Each row is a point. To make a cloud, some directions were put in groups of two or more. Within a group, all points are equally far from the middle, so they leave a hole (a ring in 2 directions, a hollow ball in 3). The other directions are filled evenly. Then the cloud was stretched, turned, moved and blurred a little. How many holes are there, and how many directions does each take, smallest first?
In the rows, 128 means zero.

Cloud (14 x 2):
[[ 93 177]
 [142  87]
 [ 98 172]
 [140 102]
 [ 77 168]
 [ 92 131]
 [196 138]
 [ 89 161]
 [ 87 115]
 [ 54 132]
 [172 117]
 [188 140]
 [128  76]
 [113 153]]
Holes: 0

Cloud, 21 rows:
[[124 160 150]
 [143 123 103]
 [ 85 133 125]
 [ 80 113 178]
 [101 103 122]
 [173  86  82]
 [132  79 151]
 [137 186 138]
 [225 104 128]
 [157 196 139]
 [ 93  52 156]
 [219  96 120]
 [135 121  67]
 [150  71  74]
 [150  81 115]
 [132 111 115]
 [ 71 152 102]
 [114 141 136]
 [222 107 131]
 [114 173 116]
 [121 128  97]]
Holes: 0

Cloud:
[[ 84  99  92 130]
 [111 103  87  64]
 [156 149  98  64]
 [117  93  67  87]
 [114 101  81  67]
 [105  87 116 169]
 [145 123 101  60]
 [148 138  81  60]
 [ 73 153 108 120]
 [160 145  55 102]
 [142 186  76  99]
 [138 192  88  89]
 [104 138 173 157]
 [167 149  59 126]
 [151 121  54  91]
 [152 125 110  66]
 [152 102 128  90]
 [122  90  64  95]
 [154  72  91 148]
 [138 172 161 170]
 [169 134  56 123]
 [112  88 141 171]
 [189 120  85 153]
 [ 70 158 118 106]
 [109 101 154 171]
 [141  73  79 140]
 [112  96 142  90]]
Holes: 2 (2, 2)

Cloud (47 x 6):
[[ 91  86  83 149 169 122]
 [166 141 155 151 183 169]
 [195 188 133 119 157 129]
 [ 87 202  87 133 145 113]
 [127 181 145 198 142 123]
 [103 126 125 170 167  67]
 [125  94  79 178 171 113]
 [186 102 117 125  87 157]
 [134 125 179 171 141 173]
 [ 89 171 127 164 121 144]
 [115 188 117 197 141 129]
 [ 97 114 116 179 120 160]
 [ 72 122 143 150 188 160]
 [107 102  97 125  78 110]
 [ 75 155  80  81 157  67]
 [121  90 166 156 142  83]
 [188 122  98 107 127 171]
 [143 164 107  62 165  86]
 [ 79 151 153 153 145  84]
 [ 78 141  81  74 181  68]
 [ 80 143  79  95 146 165]
 [177 173 168 153 124 143]
 [147 149  93  97 206  75]
 [150 128 160 156 186 170]
 [153  60 164 109 120 129]
 [113 183 126 109  94 149]
 [ 87 108  94 130  99  88]
 [162 163  61 107 149 166]
 [151 144 189 134 161 152]
 [130 140 204 126 148 143]
 [135 176 112 111 217 118]
 [178 127 111 126  79 171]
 [200 157 152 169 133 170]
 [120 158  46 106 148  66]
 [ 98  99  95 132 197  77]
 [101  96  70  73 174  98]
 [114 188  67 109 160 149]
 [132  77 111  54 128 139]
 [103 202  96 130 110  87]
 [143 198  62 108 113  69]
 [ 73 170 125  70 118  95]
 [193 125  72 101 129 101]
 [ 79 120 140 125 106  75]
 [151  67 143 144 179 162]
 [112  79 134  86  81 160]
 [182 188 122 120  99  87]
 [142 108 175 167 122 179]]
Holes: 2 (2, 3)

Cloud (81 x 8):
[[158 157 192 101  44 126 153 218]
 [103  44 104 120 153 124 119 126]
 [150 125 139 160 146 131 116  76]
 [162 162  65 159  92  71 141 116]
 [149 177 180 147 137 198 130 111]
 [115 125  77  98 158  45  90 148]
 [127 150 154  78 165  77 142 125]
 [ 71 123 124 121  51 134 159 111]
 [133 201 159 133 147 172 117 111]
 [130  89  60 162 113 136 155 148]
 [ 98 112 148  75 113 108 118 184]
 [ 76 194 145 102  79 106 102 131]
 [124 131 174 134 166 193 130  91]
 [109  91 150 106 206 104  28 136]
 [ 63 103 187  44 156 151  88 118]
 [145  88 125 161 133 144 163 151]
 [174 152  59 155 136  73 101  98]
 [183 149  91 133 107 126 100 101]
 [ 72  74 122 128 119 140 135 188]
 [ 82 127  67 138 165  96  81 163]
 [ 90 119 105 128  88 124 117 135]
 [ 91 124 116 166  67 206 129 127]
 [ 67 106  64 128 126 105 118 115]
 [101 125 156 130 110 155 119 157]
 [ 66  89 149 163 141 132 102  99]
 [ 99 212 159 137  52 108 122  92]
 [158 147 209 107  77 160 171 140]
 [157 105  73 158 116  89 134 141]
 [176 177  89 102 178  82 122 135]
 [101 113  80 136  56 105 116 107]
 [214  71  44 132  88 101 131 148]
 [122  69 131 103 154 145  62 121]
 [146 116  74 105 171 133 109 190]
 [190 138 112 112 149  91 122 110]
 [136 117 110  79  99 169 130 181]
 [199  95  96 150 183 150 105  91]
 [178 147 156 110 108 153 154 151]
 [ 24 137  98 128  68 119 133 146]
 [149 110 109 101  83 168 135 153]
 [140 138  84 154 184 110 173 102]
 [167 181 156  98  65 133 103  75]
 [100 142  69 171 143 138 154  96]
 [144 135 151 144 134 148  70 132]
 [ 76 133 150 111 182 165 105  99]
 [ 98 150  99 106  62 132 139  87]
 [181  81  49 123 115 141 121 139]
 [ 84 133 148  76 138  77  87 123]
 [168 115 148  86 134 148  83 131]
 [ 66  86 109 101  86 130 171 131]
 [125 102  25 116 187 116 109 127]
 [ 54 109  98  93  69 101 107 142]
 [ 38 116 167  66 147 127 119 141]
 [113  85  72 107  59 110 138 117]
 [111 101  43 139  52 103 173 147]
 [ 76 107 138 145 203 143 129 140]
 [113  88  91 140 212  98 103 123]
 [112  95 137 158  93 201 135 125]
 [ 93 169 171  72 136 123 101 113]
 [115 119  86 107  29 151 149  98]
 [164  56  57 150 152 130 142 166]
 [137 191 142 101 193  91 149 119]
 [154 140 118 161 150  82 136  80]
 [167 184 146 114  88 120 129  87]
 [166 109 149  40 177 117 113 162]
 [ 74  52 139  75 172 111  71 159]
 [192 132 163 108 164 101 127 179]
 [150  69  71 118 209 150 113 145]
 [183 165  88 137  82 121 152  77]
 [189 105  52 164 173 137 168 114]
 [ 53 102 118 121 209 108 118 174]
 [153 182 114 135 124  78 131 152]
 [105  74  70  64 153  96 151 101]
 [132 109 139  73 136 100  71 166]
 [141  60 111 141 177 187 108  87]
 [177 189 146 136  90 188 148 131]
 [160 156 166  76  59 133  94 126]
 [ 86  39 145 101 153 116  98 147]
 [141 188 116 159 129 108 158 126]
 [124 118 102  71  94 172  94 151]
 [140 190 199 131 162 154 155  86]
 [ 35 185 174 115  80 135 108 131]]
Holes: 0

Cloud, 98 rows:
[[ 82 160 183  50 167  66 100 135 105]
 [107 130 204 108  91  84 171 131 126]
 [166 195 201 149  70 107 130 150 146]
 [155 189 106 132 102 104 146  67 144]
 [ 47 104 125  85 183 117 113 115 123]
 [123 113 122 195  99 180 141 140 148]
 [116 160 104 145  84 118 139 192 130]
 [152 146 129  88 194 119  68 143  97]
 [167 172 181 150  30 135 108 152 136]
 [178 140 153 194 118  57 110  83 147]
 [103 161 139 133 141  37  84  95  84]
 [ 27 124 153 138 134 136 135 108 111]
 [179 203 192 109 155  55 116 131 152]
 [129 131  45 127 181 121 145 166 147]
 [110 155 193 111  74 133 136  99 188]
 [174 188 150 186 101  59 131 166 158]
 [114 198 136 145 142  82 174  82 145]
 [117 172 132 172 170 112 136  80  63]
 [ 35 135 183  52 150  84 137 129 140]
 [ 95  88 107  61 175 111 152 138 148]
 [199 171 139 178 171  57 138 131 119]
 [ 91 126 176  96  81 140 124 132 194]
 [159 123  95 173 124  72 197 123 134]
 [153 129  84 202 136  84 116  97 122]
 [182 122 111 152 175  91 177 136 121]
 [141  96 132 141 114  72 138 141 106]
 [152 132 147 174 160 114  87 186 173]
 [ 26 108 179 136 165  65 113 144 112]
 [ 81 126 104  90  69 149 111 151 129]
 [ 96 168 187 100 129  93 133  84 185]
 [171 130 106 184 106 182 121 158 109]
 [171 146 120 172 110 104 216 129 146]
 [146 146 146  88 142  25  99 122 179]
 [193 160 156 140  44 102 104 136 122]
 [ 89 108 201 143 121 159  88  89 106]
 [140 139 147  54 102  75 155 144 132]
 [ 33 145 177 127 143  94  82  89  92]
 [ 53 132 136 104 116 107 128 162  84]
 [144 176  81 179 124 130 115 114 164]
 [ 99 109  76 100 161  57 143 133 127]
 [104 145 187 172 174 137 129 114  94]
 [159 168 160  83 126  62  71 106 101]
 [164 132 146 126  51 107 117 137 188]
 [163  88 102 129 146 117 150 146 177]
 [167 103  98 187 111 142 145 139 156]
 [153 191 178 111 121 158 141  79 116]
 [153 144  96 203  72 149 165 115 137]
 [ 46  92 132 146 128 127 121 133  91]
 [100 171 153 114 126 157 134 111 190]
 [176 136  81 109 176 102 124 113 159]
 [ 87 147  99 104 137 201 137 138 116]
 [117 131  75 153 170 141  68  98 126]
 [161 156 122 176  86  76  86 132  75]
 [144 101 132 156  61 133 113 134 103]
 [141 153 126 101  53 137  66 150 165]
 [185 146 160 157  69  87 116  78  98]
 [ 75  90  99 166 153 143 161 156 138]
 [115 111  70 142 154  75 187 131 122]
 [133 175 195 131 142 137 131 115 183]
 [124  73 128 123 135 120 130 152 169]
 [199 166 134 148  72 170 124 155 133]
 [131 160 212  94 170  51  71 132 116]
 [ 48 126 164 163 149  69  69 121 132]
 [150 136 136 162 210  55 109 166 100]
 [128 209 137 145 182  72  95 112 124]
 [ 52 108 146 185 133 127  79 113 128]
 [106  89 117  86 147 154 114 122 133]
 [112 167 112 168  70 116 140  98 168]
 [104 197 167  85 131  47 107 114 106]
 [120 139 121  53 209 114 171 167 132]
 [ 73 133 125 106 153  83 127  89  77]
 [ 70 144 113 151 191 123 121 154 175]
 [ 52 132 140 113 104  93 189 135 119]
 [ 87 147 131 138 159  80 210 106 109]
 [207 170 123 221 122 113  96 115 139]
 [172 185 175 123 117 124 162  72 133]
 [162 128 103 170 186  96 155 144  95]
 [ 53 149 139 121 106 115 121 202 162]
 [106 183 147 108 207  69 144  93 154]
 [106 108 175 147  70 182 119 115 143]
 [176 103 111 172  85 113 125 117 133]
 [183 155 152 159 175  96  80 146 173]
 [109 155 173 157 183  41  83 144  76]
 [111  95 143 114 111 159 133 141 184]
 [131 157 195 118 170  71 136  84 178]
 [173 198 157 110 181  73 132 103 165]
 [189 199 184 165 128  83 157 125 163]
 [167 170 143 106  71 162 116 175 166]
 [144 159 195  94  69  79 162 146 142]
 [ 86 167 166  81 105 168  88 173 153]
 [107 106  70 145 126  93 113 125 114]
 [144 193 129 194 116  96 178 122 162]
 [144 215 123 118  73 124 118 137 122]
 [150 133 146 172 227  63 112 146 122]
 [ 78 146 115 163 147 123 125 124 184]
 [ 39 135 172 135  85 107 150 148 127]
 [105 100 128  66 109 133  95 158 130]
 [114 146  87  66 189  99 144 185 116]]
Holes: 3 (2, 2, 4)

Cloud (93 x 9):
[[116 188 181 110 157 160  59 161 112]
 [ 50 125  77 165 126 126  97 146 150]
 [150 107  64 125 141 159 158 146 163]
 [166  94 117 133 189  82 156 141  78]
 [134 128 121 136 157  83 131 135  70]
 [ 89  81 134 148  83 128 128 144 103]
 [ 88 105 118 117 135 201 148 173 119]
 [107 129  81 200 134 180 107 132 110]
 [ 62 135 149 130 107 192 135 142 140]
 [117  75 118  82 148 112 100 182  62]
 [100 176 154 115 129 124  71 140 177]
 [ 93 136 180 150  84  83  76 142 171]
 [ 70 151  94 153 161 114 100 183 116]
 [127 177 136 189 139 136 151  57 196]
 [162  87 155  76 145 114  63 137 139]
 [128  73 132  70 112 115 128  90 125]
 [160  32 162 118 132 116 115 105 133]
 [ 99 168 112 135  48  85  82 139  99]
 [115  83 158  60 101 146 112  78 107]
 [166 142 157  75 169  98  65 156 127]
 [ 80 113  83 112  99 187 166 123 180]
 [167 170 130 186 214 153 143  83 109]
 [101 102 107 137  76 199 144  78 165]
 [175  43 110 113 199 120 161 163  81]
 [ 97 105 188 185 120  77 147 150 132]
 [116 165 157 161  53 176 116 103 176]
 [ 33 138 132  96  82 150 141 107 141]
 [102 190 129 105 170 168  67 136 154]
 [ 47 143  87 114 122  91 144  97 139]
 [ 65 104 133 185 170 192 166  83 162]
 [145  62 119  33 155 133  67 162  98]
 [150 103 110 151 136 187 233 112 148]
 [185 146  89 134 227 192 152 112 109]
 [195 148 142 197 182 129 100 120 107]
 [131  49 102 133 221 135 123 100 104]
 [ 74 139 134 153 102 106  46 176 126]
 [120 142  88 123 110 142 203 129 172]
 [116 153 112 111 205 133 175 170 109]
 [ 94 107  56 160 149 168 139 148  88]
 [130 141 118 119  60 119 134  93 109]
 [113  62 127 153 158 105 158 192 104]
 [108 124 127  52 125 179 135  82 116]
 [137  90 123 105  89 161 125  69 120]
 [ 88 113 144  48 165 120 104 113 154]
 [ 53 113  73 162  93 137 158  94 131]
 [131 115 141 185 189 186 157 150 144]
 [122 137 118  97 144 231 100  97 161]
 [163 113  79 164 125 140 100 146 114]
 [137  91 142 103 194 103  85 135 145]
 [ 97 183 131  88 105  97  97 180 141]
 [125  84 102 136 112 128 184  87 117]
 [132 112 139 141 141 143  81  71 102]
 [156 141 101 129 171 145 190 189 116]
 [133 123  86 135 151 179 143 190 133]
 [ 43 141 139  81  95 116 122  95 135]
 [147 103 144 121 225  90 102 147  95]
 [116 210 132 146 108 111 171  85 122]
 [133  70  66  93 181 221 130 152  95]
 [167 140 140 117 206 165 192  80 145]
 [ 81 115  87  63 152 119 145  89 141]
 [101 125  83 194  88 149 124 109 121]
 [150 174  91  73 149 210  90 120  79]
 [105 121 119 188 179 145 125 178 128]
 [109 155 130 193 153 184 145  51 161]
 [111  81  66  83 117 185 127 133 158]
 [140 173 149  39 108 109  78 153 120]
 [195 134 112 185 170 173 184  73 116]
 [109 120 132 130 133 227  92 161 131]
 [143 172 143 117  93 142 108 149  60]
 [ 85 185 181 165  94 114  69 144  95]
 [153 109 156 128 208 192 137 141 155]
 [ 94 218 140 191  95  88 170  98 179]
 [138 155 170  93 131 120 102  91 165]
 [130 128 139 145 206 110 155 100  87]
 [145 106 107 141 124 158  41 139 108]
 [108  85 156 108 149  83 111 225 104]
 [ 90 104 174 154 168  57 106 170 119]
 [118 148 199 160  93  85  97 114 178]
 [125 164 131  98 103 150 111  54 115]
 [ 71 135 167 166 138 169 149  99 165]
 [121 118 105 127 111 162 129 157 182]
 [ 91  49  92  98 121 116 131 121  96]
 [ 63 131 112 105 228 134 119 169 132]
 [182 201 127  93 177 113 118 167 101]
 [ 81 113 174 121 129  74  67 173 153]
 [164 145  95 199 122 191 171 101 116]
 [ 64 186 133 145 150 137 143  69 185]
 [136 130 156 106 207 135 179 128 102]
 [145 107  72 119 152 183  88 149 140]
 [ 97 106 132  99 146  53 155 160 145]
 [ 99 145  98 125  93  95 174 118 154]
 [167 150 127 119  78 204 150 136 131]
 [133 123 119  79 140  84  88 119 113]]
Holes: 2 (3, 3)

Cloud (88 x 9):
[[ 98 125 130  86 214 156 154 130 108]
 [111  95 181 152  84 119  98 115 161]
 [171 184  84  96 123  98 172 124 124]
 [102 119  94 188 184 111 138 149  91]
 [168 171  81 114 140 122  97  98 167]
 [ 69 120  81 133 159 175 121  89 111]
 [112  93 185 127  82  87 122 114 117]
 [146 113 119 163 132 152  82  93 143]
 [132  60 196 138  54  78 136 153 148]
 [149 112 154 124  76  95 157 113 122]
 [128 125  28 154 121 129 165 172 112]
 [131  87 138 136 127 153 128 226 112]
 [128 192  67 130 140 151 153 177 110]
 [120 148 154 130 196 155 194 154  81]
 [167 143 156 137 174 132  89  89 153]
 [130  91 168  87 173 106 118  57  94]
 [ 97  44 163 106 142 165 110 101  96]
 [121  84 144 133 141 112 138  76  65]
 [ 73 126 158  92 200 150 154 142 113]
 [140 148  63 177  91 138 163 209 115]
 [155 182  86 160 171 106 153 190  78]
 [175  62  77 151 131 143 145 102  95]
 [139 169  92 149 163 149 106  66  82]
 [127  82 111  68  37  99 160 102 124]
 [154 129  90  49 108  99 206 151  89]
 [ 80  80  98  57  67  83 116 147 123]
 [139 129 126 135  43 138 127 136  75]
 [124  81 156  70  88 118 129  86 194]
 [102 139 135 156 222 144 150 126 152]
 [ 82 128 139  44 116 146 129 146 189]
 [ 70  93 119 131 176 137 128 145 138]
 [108  84 153 116 180 174 160 116 137]
 [133 165  65 101 175 191 128 174 123]
 [162 140  87 155 109 156 196 210  79]
 [133 133 129 127 203 163 187 134 138]
 [ 89  39 127  99  77 136  96  82  99]
 [156  90 129 123 186 111 132  53 149]
 [150 153  72 149 181 193 131  95  78]
 [ 45  87 136 151 171 145 105 130 125]
 [114 103 155  77 164 196 164 177 104]
 [109 132 157 124  93  56 192 173  70]
 [ 83  54 155  50  52  59 150 103 148]
 [115 142  83  49 166 170 127 168  91]
 [163  86 136 113 108 154 116  94 142]
 [145 133 123  54 110 140 112 152 110]
 [137 108 107  37 103 138 152  51  81]
 [141 157  41 147  94 168 117  68 115]
 [116 145 140 138 105  54 149 142 129]
 [142 169  83 100  73 153 139 128 174]
 [103  76 108 166 135 144 154 163 122]
 [113 164  79 107  88  92 162 128 157]
 [104 129 105  44 103 107 201 126 173]
 [134 140 154  69 148 102 111 141 122]
 [111 129 137  48 103 114 130  92 134]
 [104  60 123  75  81  93 100  76 160]
 [129 185  85 198 174 186 124  91  99]
 [ 98 100 100 109 131 181 132  60 149]
 [ 93  98 101 188  97 123 177  86  96]
 [ 76 104 142 167 101 105 119  72 101]
 [109 176 107 105 231 133 124 156  75]
 [ 92  95  93  79 141 153 135 167 138]
 [133 152 111 102 118 113  84 117  94]
 [134 121  83 173 180 118 102  85  49]
 [114  90 131 179 142 199 119 169  98]
 [114  71  97 133  66 106 125  80  82]
 [113 127 149 135  88 140  72 126 101]
 [114  79  98 135 130 158 172 154  96]
 [ 19 135  89 134 109 166 155 139  97]
 [158 135 152 128 103 149 140 213 130]
 [112 161 107  90 111  97 152 125 162]
 [137 203  94 137 118 161 173 188 109]
 [152 120 122  82 147 114  81  93 174]
 [ 38 107 107  91 110 189 125  61  91]
 [139 137 109 134 161  90 160 171 158]
 [113  86 140  63 176 176 179  95  67]
 [104  99 118 125 157  63 153 171 108]
 [134 138 111 170 116 132 140 211 147]
 [155 166  77 152 126  75 111 148 134]
 [ 96  63 135 102  81  86 143  56 129]
 [ 72 141 167  72  91  80 157  75 126]
 [124 100 153 128 140 173 146 219  69]
 [126 113  66 143 172 159 134 157 125]
 [103 143 148 143 161 144 184 166 191]
 [107 122  95 150 137 149 160 181  80]
 [137  80  85 178 155 102 177 156 133]
 [173 163  35  78  99 131 166 152 120]
 [119  29 160  38  76 100 100 111 144]
 [ 86 108 194  85  74  89 152 114 143]]
Holes: 1 (2)

Cloud, 106 rows:
[[102 127 108 136 155 110  50  94 147]
 [ 87 131 151 137 102 133 153 158 168]
 [103 108 202  89 110  97 108 164 106]
 [105  83  94 141 144 154  66 179 103]
 [121  99 171 110 188 126 141 113  58]
 [127 134 103 152  76 129  81 124 206]
 [180  99 106 113 138 158 150  99 217]
 [ 70 145 144 108 141 143 150 122 122]
 [ 66 121 104 201 137 102  58 111 159]
 [149  81 128 172  87 103  50 155 129]
 [130 177 163 132 150 121 141 172  39]
 [103 204 165 149  90  98  62 135 148]
 [157 127 146 148 193 104 116  80 136]
 [149 157  86 179 138  65 177 133 142]
 [ 74 126 185 188  89  75 117 115 153]
 [100 114 124 149  95  58  58  74 100]
 [155 132 223 156 158 123 183 178  90]
 [147 133 176 127 138  61 111 165  69]
 [132 133  95  97 180 113 194  67 114]
 [171 169 197 189 155 131 148 120 136]
 [135  69 123 170 158 121  86 129 175]
 [150 157 122 121 149 166 208 147 140]
 [ 64  93 109 151 141  72 145 109 109]
 [ 61 153 173 139 130 133 106 146 141]
 [130 185  73 145 105 105 143 160 171]
 [183 126 164 140 138  93 106 116  82]
 [167 110 130 161 200 171 139 123 165]
 [ 93  55 136 181 166 134 109 126 162]
 [ 90 116 113 122  70  75 116 178 157]
 [162 150 189 178 120 103  99 136  97]
 [148  78  84 113 149  94 194  86 143]
 [ 91 100 120 141 123 167  74 119 157]
 [115 126  65 105 143  88 113 124 179]
 [131 105 208 106 185 113 160 147  55]
 [ 96  73 135 145 201 128 199 139  96]
 [180 199 130 162 101  71 144 119 108]
 [137  59 123  96 117  77 180 109 169]
 [113 183 200 144 203 101 162 136  88]
 [134 203 147 130 186 114 173 142  74]
 [ 81 105  96 178 160 110  99 124  95]
 [ 55 167 148 157 125 107  75 166  70]
 [ 89  61 115  95 167 117 196 139 128]
 [141 198 122  97 172 121 164 123 124]
 [108 122 156 201 122  96  76  64 115]
 [119  80 209 173 133 118 110  91 146]
 [120 198 153 147 143 137 106  87 173]
 [147 174 135 201 149 123 184 152 141]
 [171 115 130  93  92  75 162 120 177]
 [ 89  94  83 161 108 116  76 134 202]
 [ 82 146 222 132 123  95 129 137 148]
 [138 206 169 182 163 136 191 114 101]
 [110 104 115 139 110  93 146 165 214]
 [172  75 173 117 141 114 227  97 151]
 [133 147 106 114 161 131 158 178 171]
 [208 108 104 100  92 108 161 126 174]
 [125  79 144 163  86 106 110 118 137]
 [139 127 164 165 137  76 137 189 100]
 [130 204 108  94 156 119 156 102 126]
 [113 119  57 123 109  54 157 125 104]
 [125 175 156 202 145 114 206 137 114]
 [ 94 126 181 141 190 156 192 155  70]
 [139 158  58 183 141  88  94 142 134]
 [129 165 168 112 100  71  81 187 129]
 [104 103 163 143 143 183 140 158 103]
 [132 114  75  63 143 140 145 106 123]
 [ 70 112 194 107 172 133 134 117 102]
 [177 153 128  94 149  96 111  86 154]
 [105 150 177 126 112 123 143 128  77]
 [ 78 167 168 201 178  88 167 148  83]
 [ 94  65 122 107 133  84 103 162 162]
 [181 168 184 106 167 104 132 131  90]
 [179 173 155  99 145 120 187 121  87]
 [ 92 114 118  83 138 127  93 180 142]
 [168 140 126  87 152  63 213 136 112]
 [159  82 110 169 183 113 156 120 128]
 [111 101 140 189 167 131  83  78 122]
 [ 94 103  76 194 120 112 122 106 123]
 [146 112 150 192 143  80 128 149 175]
 [134 178 104 128 119  40 178 133 153]
 [ 90 138 120 162 106 112 185 136 185]
 [157 124 126 155 115 164  42 174 152]
 [ 72 112 148 144 153  64 117  65  85]
 [124 132 149  96  73  82 113 181 162]
 [ 81  99 160 151 143 129 109 203 126]
 [101 136 140 185 163 153  88  99 195]
 [134 130 200 143 166 121 193  69  88]
 [150 140  53 132 103  75 140 163 186]
 [128 135 194  92 152  98 240 111 135]
 [167 173 131 192 168 149 169  83 164]
 [121 117 164  81 150 114  74 185  74]
 [133 107 125 141  79  69 105 117 209]
 [164 210 162 168 107  90  84 136 117]
 [138  63 184 192 127 139 147 141 141]
 [125 147 144 114 213 124 227 120  75]
 [205 140 110 130 111 100 142 109 106]
 [148 103 121 159 113  85 111 166 209]
 [115 146 124  90 103  41 141  80 136]
 [ 73 140 199 180 125 107 128 166  98]
 [118  71 142 155 113  98 176 176 119]
 [119 112  62 137 143  84 178  65 157]
 [ 70 151 176 124 117  87  84 172 101]
 [134 159 165 186 124 103  79  66 198]
 [159 196 179 111 134 105 117 147 128]
 [ 89  96 137 122 132  72 107 173  71]
 [ 93 144 133 177  94 121  33  76 116]
 [114 107 125  72 116  70 118 179 157]]
Holes: 2 (3, 4)
